Each wall is flat, endless, passes through zero and stands at right angles to its row. A trip goes straight from one point to another. Which walls does it cross, in order?

Walls:
(1): [ 27  13 -10]
(2): [ -7 -22  18]
(3): [  2 -38  12]
Trips:
[ 24 -12   8] to [  2   1 -29] -> 2, 3
[ 10 -25  31] to [-60   8   1] -> 3
[ 20 -14  11] to [35 17 15] -> 2, 3
[28  1 18] to [-2 11  0] -> 2, 3
[  1 -17  27] to [ -8 -16   5] -> none
[-6 45 -9] to [ 21   3 -20] -> none
[ 9 -8 22] to [ 21   7 -12] -> 1, 2, 3

Walls:
(1): [ 33  13 -32  50 -14 -29]
(2): [ 31   6  60 -36   7  16]
(3): [ -2 -13 -28  -5  10 -26]
(4): [ 43   9 -29  -5  -3 -33]
Trips:
[ -3  12 -16  19  50  15] to [-30   7 -34  -8 -27  -7] -> 4
[ -4 -30 -34   1  -8   6] to [ 7 -7 -5 -6 12  3] -> 1, 2
[  0   2  25  29 -48  11] to [  2  -9 -30 -14  19  34] -> 2, 1, 3
[-2 16 48 37 20 30] to [-19  -9   0   3 -37   8] -> 2
[-18   7 -22  -9  41   9] to [ 26 -13   1 -10 -23 -50] -> 4, 1, 2
[-29  -6 -42  14 -10 -15] to [ 16 -35  -8   9  -8 -18] -> none
[ -4 -24   2  -1  26 -14] to [ 11  -6  -4 -39 -11  15] -> 2, 4, 3
[ 6 16 42 30 17 -9] to [-14   0  32   3 -43  17] -> 1

Walls:
(1): [  7 -18  17 -24   2  21 -17  11  22]
(2): [ -1   2  14 -11   5 -32  -3  -4   8]
(3): [ 12  16  -5  42   1   4  28 -25  21]
(4): [ 28   5  40  23  14   3 -18  -5  11]
(5): [  4 -25 -41 -14   4  24 -43  15 -16]
(6): [-24   4  -5  10  27 -16  -3  -7   1]
Trips:
[ -7  -6  -8   5  11  -8  -6 -10 -31] to [ -1 -21 -11 -37  -8 -15  -6 -33  11] -> 2, 1, 6
[ 23  24   0 -16  17 -34 -24  -7  26] to [ 4  5 13 28 -5  6 17  2 -8] -> 3, 1, 6, 2
[ 17 -10   0   0   8  24  23  -6   1] to [ -5   3 -31   9  15  60 -15   2 -24] -> 5, 4, 3
[  9  26 -20   0 -16  10  -1  16  -5] to [ 14   8  -1   4 -30 -12 -19 -17 -27] -> 3, 4, 2
[ -7 -13 -11   3 -15   3  52 -47  21] to [ -8  22  26 -10  17  13  24  17 -27] -> 6, 3, 4
[  8  17  12 -22  20  11  -4  -5  36] to [ 29  14  -6  -5  39  -3  -1 -22   0] -> 1

Walls:
(1): [-16  15  23   5   0 -12  -4  -4  -7  -2 -14  13]
(2): [-17 -27   0  -2  35   9  -8  27   6  27  14  11]
(3): [ 15  23 -28 -14 -17  30 -20  -8  10 -19 -11 -27]
(4): [ 17   5 -43 -53  -5 -16  -2 -21   1   1  26  14]
(5): [ 17  55 -26  13 -16 -21  -2  16 -22 -21 -12  35]
(6): [ -6 -35 -16 -13 -14  19 -12   2 -18  26 -22  17]
(7): [ 11  12   3  -8  -6  16 -17   2 -19  43 -15 -33]
(8): [-54 -24  20 -20  -6  17 -22  -2  -1  -7   7  17]
Trips:
[-14  -9   5 -22  -9 -22 -11 -25  25 -10  -9  24] to [ 28  18  25 -14 -15 -19  -1  -7  21 -26  12  -1] -> 6, 5, 3, 8
[  6   6 -23 -16 -28  16 -36  -6 -11 -11 -35  -1] to [-36   2  23 -20 -15  38 -11  21   8 -21  -4  20] -> 1, 4, 7, 2, 5
[  0   9 -12  -2  -3  -9 -10  -1 -35  23  -8 -19] to [  1  -4 -52  11 -22  20 -13 -50 -18   9  -1 -36] -> 1, 5

Walls:
(1): [-17 -27  26   7  24  -3 -30 -12 -17   0 -23   6  -7  11 -16  -2   3  22]
(2): [ 19 -36 -49 -27 -14 -16 -20  -6  12  -2 -51  10  30  26  10   1  20  -3]
(3): [ 15 -10  42  33  32  -8 -11  -4   4  13  20  27  -5  -9  24  34  25  -8]
(4): [  7 -23   8   0 -28  40   4   1  18  21  -3 -19   2  -2 -20  29   9   9]
(5): [  4  -4  -1 -21 -20 -16 -21  53  26   1 -42  -5  20 -26  21   8 -15  23]
(6): [ 28  -4  -1  31 -19   7  -3  48  -7  32   1  -8 -15  -8  10  28 -40   4]
(7): [-25  12  -8  27 -25  -6   7   5 -21  -4  41  -5  -1 -24   7  16 -15 -57]
(8): [  6  29 -43 -10  36  -8   1  19  -6 -31  -1  -7   2 -24  -5  22  28  -8]
Trips:
[ 13  13  -2  -5 -24  16  -4 -10  -7   2  21  17  53  32  11 -39   8  22] to [-59 -31  13   5  12 -38 -13  -5   9  43  42   8  10  -6  -7   9  14   3] -> 1, 3, 7, 2
[ 14 -33  29  10  10  -7  15 -14 -34  -7  10  -6 -20  24  23  12   9  -4] to [ 13  17 -17 -13   4  60  32 -27  10  48  17   1  19 -24  12  33  -7 -13] -> 4, 1, 8
[ -4 -50 -20  -2  21 -28  -8  -5  -2 -33 -23  18  25 -21  13  16  -9   6] to [ 20 -11 -34 -24  25   9 -12 -11   8 -10 -28   7  -1   9  -3  21  25  -7] -> 4, 3
[-26   7   7  -8  25  -5   9  -9   5 -11  20   6 -17  28  -4  13 -12 -16] to [ -1 -21  -7  -5   9   7  19 -14  26  -8 -44  -9 -26  -6 -16 -35   1 -30] -> 3, 8, 7, 2, 4

Walls:
(1): [-16   4  -4  -1  -1  33  30  14  15 -42   6  -6   0  10 -11  10  14  -6
 -13   2   7   0 -16  -2]
(2): [-11  30   5  20   1 -12 -17   0  -1 -18 -17 -10  -9 -12  14   7 -51   7
  -7  -5 -28 -28   8 -21]
(3): [-13  -8  -5  -3  -5 -12   3  10  10 -11  20   3  14 -17 -28 -50  60   1
  12 -42  33  -2   0 -10]
(4): [-44  13  12   6  28 -10 -23  22  14  -6 -28  10 -32  10  -1   6 -17 -11
  26   2   8  10 -18   5]
(5): [ 11   8  -3 -34  33 -17 -19  28 -19  11  31   8 -52  -2 -19 -23  26 -12
  -2 -12   2 -15  -2  -5]
(6): [ 14  -4 -17   8 -38  26  -8  11   8 -24  -2  -8  29  10   0  -5  20   1
 -20  19 -18   8   1   0]
(7): [ 13   3 -20 -39 -10  53  -9   8   1  26  13 -28   4  -6 -10   7  26  -5
 -19 -11  -6  10   5 -19]
(8): [ 18  16  -8  -2 -11 -10  12  17 -26  20  15  13 -19  -1   0   4  34   8
   5 -11  22   4  17  40]
(9): [ -4  43  12   9 -20  15 -18  21  28   6  34  16 -22 -13   2   3  12  -5
  -2 -17  12  -7   0  11]
(10): [ -3  22  -4 -11  -3   8   7   9   1 -12   5  21   1   6  22 -41   5  -6
  41  18  15  -6   1 -13]
Trips:
[ -4 -22   9 -10   1  22  -2  -7   4 -23  22  28  16  -4 -25 -10 -10  18
  12   1  -6   3  21   4] to [ 17   3  23   5 -16  11  -6  -7  34 -19   3  46   5 -38 -10   7  25 -18
  -5  -3  10 -31  -2  24] -> 9, 8
[ 11 -20   5 -21 -21  -6  -3 -25 -24   5  17  15   1   4 -46   4  35 -34
 -53  -1   3 -44   9  -1] to [-33  -4   5   4 -28  -9  12  -4   7 -19  -9  -6 -12  13   6 -20  16   3
 -22  -6  32   8   8  -3] -> 9, 7, 5, 10, 4
[-25   8 -13  18   5  -4  26  11 -15   6   2  -6  11   6  14  11  35 -21
   4  24  -5 -35  -5   3] to [ 28  14  23  -2  -2   3  36   7 -39 -10 -12 -13   7  12  -3  29   7  44
 -23  44  15  19   1 -15] -> 3, 10, 7
